Each row of a before or after table is a point. The points were changed in one or more steps. Then noise was added and the rows were shuffled. The steps act on columns, c1 being the first. Name the steps. A step turns or swaps two columns, mirrors them in a line or flattens them onto one, adds a multiple of one to another, or multiplies or shifts one. Angles are multiples of 10 degrees, from the lower column toward the higher: turns from -170 to 170, lines from 10 to 170 but not 90. Use the fewest steps. Two steps may share a column if one is a turn and the other turns, adds or multiplies; they go together, in the order done. Otherwise the lowest column goes first.

Before:
[[-50, -11, -24],
[17, -28, 28],
[-19, -36, 39],
[14, -60, 20],
[-18, -60, -18],
[30, 23, -11],
[35, 8, 33],
[-33, -53, 0],
[-18, 7, -31],
[-13, 16, -22],
[-19, -33, -8],
[-3, -25, -19],
[-17, 4, 2],
[-27, -21, -28]]
After:
[[-14, -16, -21],
[29, -23, -11],
[-51, 9, -23],
[17, 28, 28],
[-17, -4, 2],
[-33, 52, -1],
[-19, 36, 40],
[-19, 61, -19],
[-27, 21, -28],
[-4, 27, -20],
[15, 60, 22],
[-19, 33, -9],
[-19, -7, -33],
[35, -7, 33]]
Steps: multiply c2 by -1

Before:
[[29, 11, 28, 18, 46, 4, 35, -15],
[-15, -18, -17, 14, -25, -3, -3, -29],
[-26, -10, -12, 12, -4, -1, 27, 0],
[-6, 5, 8, 0, 20, 58, -13, -21],
[-26, 2, -7, 25, -26, 9, -18, 2],
[-1, -13, -21, 5, -4, 6, -28, 12],
[15, 28, 60, 8, 33, 7, 35, -18],
[-25, -27, -9, -6, -8, -25, 4, -3],
[10, -5, -7, 4, -6, -15, 1, -18],
[-21, 12, -4, -14, 2, -25, 2, -19],
[9, -1, 5, -11, -17, 17, 13, -1],
[24, 50, 16, 0, 39, 6, 42, -22]]
After:
[[28, 10, 28, 19, -57, 4, 2, -17],
[-1, -12, -21, 5, 21, 6, 18, 12],
[-7, 5, 9, 0, -6, 58, 22, -20],
[-21, 11, -5, -13, -3, -25, -1, -19],
[16, 28, 60, 9, -47, 8, -7, -17],
[24, 49, 17, 0, -57, 6, -7, -21],
[-24, -27, -9, -7, 3, -26, -9, -3],
[10, -5, -7, 3, 4, -15, -5, -18],
[-15, -18, -17, 13, 22, -3, -14, -29],
[-26, -9, -12, 12, -14, -1, -24, 1],
[9, -1, 5, -12, 5, 17, -21, 0],
[-25, 1, -8, 25, 32, 10, -4, 2]]
Steps: turn c5 and c7 by 140 degrees

Before:
[[17, 21, 9, -12, 5, 16, 14, 16, 45, -27, -32],
[-18, 10, 8, 16, 13, 36, 2, 14, -11, 28, 42],
[45, -16, -38, 17, -1, 0, -5, 10, -7, -25, 10],
[1, -32, -10, -18, -24, -14, -6, 34, -8, -32, 23],
[12, 33, -24, -39, 24, 10, -11, 9, 27, -31, -34],
[12, 2, -9, 17, 35, 9, 42, -4, -25, 1, 59],
[-3, 37, -7, 2, 1, 33, 50, 3, -20, 38, 24],
[-20, 34, -10, 32, 21, -7, 30, 4, -9, 42, 43],
[35, 60, 10, -27, 9, 7, -9, 27, 29, -11, -9]]
After:
[[-18, 11, 10, 39, 13, 36, 0, 14, -10, 29, 24],
[-19, 34, -9, 39, 21, -6, 31, 4, -9, 41, 39],
[1, -30, -12, 26, -24, -15, -6, 36, -9, -33, -13],
[12, 33, -24, -29, 23, 10, -12, 9, 27, -29, -46],
[46, -17, -38, 9, 0, 1, -5, 9, -5, -27, 19],
[17, 22, 7, -27, 4, 16, 15, 17, 48, -25, -20],
[-2, 39, -7, 24, 0, 35, 50, 4, -18, 39, 5],
[12, 1, -8, 53, 37, 9, 43, -3, -25, 1, 27],
[35, 61, 10, -2, 8, 7, -9, 27, 29, -11, -28]]
Steps: mirror c4 and c11 in the line at 50 degrees

Before:
[[-8, 5, -40, -7, 19, 34, 15, -16, -17, -14, 16, -13, 7, -1, 10, -8, -1, 7],
[-29, -27, -2, -29, 34, -47, 12, 2, 28, 6, -26, -5, 3, 0, -17, -6, 18, -16],
[12, -2, -6, 2, -11, 23, 29, -14, -23, -6, 13, 9, 9, -12, 18, -1, 2, 20],
[5, -6, -22, -23, -8, -1, -15, 17, -16, 4, 22, -5, -1, -12, 3, 0, 41, 33],
[-32, -46, -36, -4, 19, -12, 25, -3, 0, 19, -15, 14, -12, -4, -23, -21, 16, -8],
[10, -3, -31, 18, -11, 22, 11, 20, -6, -20, 14, -2, 19, -15, 7, -2, 2, 34],
[-19, 10, -20, -2, -6, -16, -23, -12, -20, 3, -16, -18, -3, -20, 1, -6, 0, -33],
[-20, -15, -2, -7, 31, -30, -4, -14, 3, 18, -37, -15, 5, 14, -25, -33, 12, -8],
[-9, 20, -12, -1, -7, -34, 9, -4, -17, -10, -6, -37, -6, 8, -11, -11, 18, -24],
[-30, 0, -9, -9, 16, -19, 6, -17, 37, 17, -7, 0, -14, 13, -25, -15, 10, 5],
[-9, 12, -20, 6, 4, 19, 9, 15, -21, 3, 23, 14, 25, -13, 1, -1, 30, 11]]
After:
[[-18, -16, 2, -4, 31, -30, -5, -5, 3, 54, -36, -16, 4, 19, -25, -33, 12, -9],
[5, -5, -30, -40, -8, -1, -15, 9, -15, 13, 21, -5, -1, -18, 2, 0, 42, 25],
[11, -4, -40, 14, -11, 21, 10, 12, -6, -60, 14, -1, 19, -23, 8, -2, 3, 22],
[12, -3, -13, -20, -11, 22, 28, -19, -23, -17, 14, 8, 9, -4, 18, -2, 2, 17],
[-31, -47, -31, -5, 19, -11, 25, -5, 0, 58, -14, 14, -12, -2, -25, -20, 17, -19],
[-9, 21, -3, -18, -6, -34, 10, 0, -16, -30, -6, -37, -5, 9, -9, -12, 19, -26],
[-10, 5, -40, -24, 20, 36, 14, -14, -18, -42, 17, -12, 8, 7, 11, -8, -2, -6],
[-10, 13, -23, -15, 3, 18, 9, 6, -21, 10, 25, 15, 24, -18, 1, -1, 31, 4],
[-30, -26, 4, -1, 33, -48, 13, 3, 29, 17, -26, -5, 4, -1, -17, -7, 18, -16],
[-30, 2, -10, 28, 15, -20, 7, -7, 37, 52, -7, 0, -14, 21, -26, -15, 10, 2],
[-18, 9, -7, -23, -7, -16, -23, -19, -20, 9, -17, -18, -2, -11, 3, -5, -2, -38]]
Steps: turn c3 and c18 by 20 degrees; add 1 times c9 to c4; turn c8 and c14 by -30 degrees; multiply c10 by 3
